Every row gives one point. Examples show where two turns around zero, p and q, send a point. Where does a point land after both, in the order given? Backwards means that the second turn is done in reverse. Each puzzle has new turns, and all numbers are rounded.

Turn p:
[-0.71 -0.20] -> [-0.68 -0.28]
[-1.02  2.04] -> [-1.24  1.91]
[ 1.73 -1.85] -> [ 1.93 -1.64]
Turn q:
[-0.41  2.06] -> [1.80 1.09]
[ 1.54 -1.40] -> [-0.79 -1.93]
[-2.56  0.69] -> [-0.23  2.64]
[ 1.61 -1.37] -> [-0.74 -1.98]
[-0.18  0.03] -> [-0.03  0.18]
Where do these land?
q, then p: [-1.44 -2.30] -> [-2.70  0.27]
q, then p: [-0.02  1.28] -> [1.14 0.59]
p, then q backwards: [1.46 1.02] -> [-0.65  1.66]

Turn p:
[ 0.37  0.28 -0.64  1.48] -> [ 0.18  0.48 -0.93  1.30]
[ 0.88 -0.46  4.20  1.26] -> [ 0.39 -0.05  3.87  2.26]
[ 1.03  0.81 -0.53 -0.89] -> [ 1.37  0.27 -0.37 -0.84]
[-3.21 -0.14 -1.16 -2.35] -> [-2.63  0.00 -0.64 -3.14]
[-0.38  0.40 -0.23  0.39] -> [-0.31  0.54 -0.31  0.16]
[ 1.30 -0.90 -1.65  0.12] -> [ 0.98 -1.24 -1.63  0.28]
Turn q:
[-3.13 -1.79 -0.44 -0.17] -> [-3.45 -0.92 -0.50 -0.49]
[-0.97 -1.02  1.72  0.33] -> [-1.25 -0.23  1.69 -0.76]
[2.27 2.16 0.23 1.62] -> [2.49 2.36 0.44 0.73]
[ 0.70 -1.22 -0.74 -0.47] -> [ 0.08 -1.23 -0.13  1.10]
[ 1.13  1.87 -0.77 -1.32] -> [ 2.13  0.03 -1.50 -0.58]
Where do these land?
q, then p: [1.10 1.08 0.16 0.50] -> [1.47 0.63 0.08 0.31]
p, then q: [-1.55  0.90  2.03  2.27] -> [-0.90  2.94  0.78 -1.56]
p, then q: [ 1.32 -1.75 -0.93 -1.97] -> [ 0.09 -2.77  0.37  1.31]
q, then p: [-1.11  1.34  0.27 -2.36] -> [ 0.57 -1.53 -0.77 -2.32]
p, then q: [ 0.24 -1.57 -1.53  1.56] -> [-1.53  0.36 -0.62  2.11]

Turn p:
[ 2.94 -1.61 -0.71  1.31  1.21  0.92  0.48  0.95] -> [ 0.16 -2.97  0.85 -1.26  1.40 -1.35  0.91 -1.07]
[-0.69  2.19  2.42  0.44 -2.41 -1.07 -2.91  0.82] -> [ 3.47  1.76 -1.56  2.28 -0.95 -0.19 -1.87 -0.43]
[-1.51  0.97  0.99  1.97 -1.31 -0.70 -2.26 -1.26] -> [ 0.48  1.60 -1.42  1.88 -0.87  0.05 -1.66 -2.27]
[-0.72  0.50  1.68 -1.77  0.03 -1.14  0.68 -1.61] -> [ 0.33  2.29  1.24 -0.82 -1.61  0.81 -0.13  0.52]
[ 1.11 -0.66 -1.11  0.44 -1.27  1.29  1.03  0.20] -> [-0.21 -2.28 -0.52 -0.73  0.32  1.14 -0.13 -0.01]
[ 0.57  1.20 -1.42 -1.33  1.29 -0.56  0.92 -0.40] -> [-0.54  1.00 -0.52 -1.75  0.67 -0.03  1.59  0.96]
[ 0.34 -1.44 -1.54  1.18  1.48 -0.76  2.88  1.64] -> [-1.41 -2.00  1.13  0.41  0.75  0.21  3.42  0.04]
[ 0.52 -1.83 -1.53 -0.29  0.15 -1.68  0.02  0.82] -> [-0.74 -1.36 -0.40 -0.01 -1.39 -1.42  1.67  0.49]
[-2.56  0.68  1.23 -1.95  0.83  3.69 -0.84 -1.16] -> [-1.53  1.96  1.21  0.01  1.67  0.77 -3.81  1.78]
Turn q:
[-1.60  2.73  1.38  0.56  1.08  0.79  1.51 -0.71] -> [-2.86  1.75 -1.06 -1.11 -0.08 -1.20  0.93  0.94]
[-0.93 -0.92  0.28  0.34 -0.55  0.26  2.35  0.89] -> [-0.63 -1.31 -2.19 -0.15  0.52  0.83  0.65  0.55]
[ 0.76 -1.34 -1.06  3.12  3.48 -0.90 -1.61 -0.25] -> [ 0.86  1.58  0.68  1.96  4.06 -1.24 -1.44 -1.10]
[-0.76  1.31 -1.22 -1.06 -1.16  2.39  1.15  0.21] -> [-0.22  0.30 -1.63 -1.71 -1.84  0.18  1.50 -1.41]
[ 2.80 -0.58 -1.09  0.96 -1.35  0.76 -3.85 -0.59] -> [ 2.16  1.47  2.29  2.27 -1.36  1.07 -1.43 -2.36]
[-0.67 -1.05 -0.14 -1.21 -1.23 -0.90 -1.05 -0.50] -> [ 0.39 -1.91  0.94  0.10 -1.08 -0.39 -0.82 -0.16]
[ 0.33 -0.67 -1.04 -1.25  0.55 -0.15  2.49 -0.75] -> [ 1.04 -1.10 -1.01 -0.27  0.42 -0.85  2.35  0.68]
[ 0.28 -0.62 -0.99 -1.02  0.19 -0.95 -1.37  1.25] -> [ 1.67 -0.65  1.01 -0.98  0.37  0.25 -1.18 -0.26]
[-1.80  2.23 -0.32  1.09 -0.29 -0.56  1.95 -0.74] -> [-1.34  0.88 -2.47 -0.48 -0.70 -1.88 -0.05  1.15]
[-0.34 -0.20  4.11 -0.56 -0.26  0.04 -3.70 -0.55] -> [-2.91 -0.20  4.18  0.67 -0.76  1.23 -1.69  0.08]
[ 1.94 -0.88  0.08 -0.98 -0.46 -0.79  2.11  1.74] -> [ 1.85 -0.80 -0.74 -0.32  0.45  1.99  1.17  1.88]
Where do these land?
p, then q: [-0.97  1.80  1.39  2.86  2.72 -1.70  0.91 -1.34] -> [-2.44  2.36 -0.57  0.84 -0.52 -2.64  2.19  1.62]
p, then q: [-2.05 -1.14  0.33 -1.63 -0.30 -0.44 -1.45  2.04] -> [ 0.32  0.57 -1.24  0.26  0.45  1.49 -3.14  0.71]
p, then q backwards: [-0.73  1.54  2.29  0.99 -1.61 -1.94  0.08 -2.52] -> [ 2.09  1.35 -1.38  0.86 -1.81  2.40 -1.83  0.79]
p, then q: [ 1.01  1.22 -2.57 -0.52  0.52  1.74 -0.09  0.89] -> [ 1.46 -0.75  0.07 -2.00  2.34 -0.75  0.41 -0.76]
q, then p backwards: [-0.45 -0.31  1.39  1.02 -1.81  0.19 -0.85  1.48] -> [-1.43 -0.40 -0.01  0.08 -1.91  1.39  0.42 -1.24]
p, then q: [-1.31 -0.83 -0.27 -1.66 -0.27  1.58  2.54  1.55] -> [-1.61 -0.56 -0.76 -1.24  1.70  2.77 -0.35 -0.95]
q, then p: [ 0.82 -0.20  1.79 -1.95  1.48 -0.21  1.70 -0.92] -> [ 0.23 -0.53  2.53  1.06  0.42  1.09  1.62  1.35]
p, then q: [ 2.27 -1.61 -0.30 -1.18 -0.99 -2.04 -0.96 -0.71] -> [ 2.00 -2.18  0.12  0.43 -2.24  0.54 -0.03  1.24]
p, then q: [-0.10 -1.55 -2.41  0.21 -2.07  1.64 -0.54  0.29] -> [ 0.95 -2.26 -0.36  0.15  0.80 -0.09 -1.35 -2.64]
p, then q: [ 0.31 -0.83  0.75  0.17  0.73  0.95 -0.35 -2.58] -> [-1.33 -0.62  2.03 -0.38 -1.37 -1.10 -0.21 -0.13]
p, then q backwards: [ 1.21  1.91 -2.38  1.68  1.61  0.25 -1.00  1.82] -> [-0.88 -1.38 -1.67  1.16  2.62  0.28  2.59 -0.36]
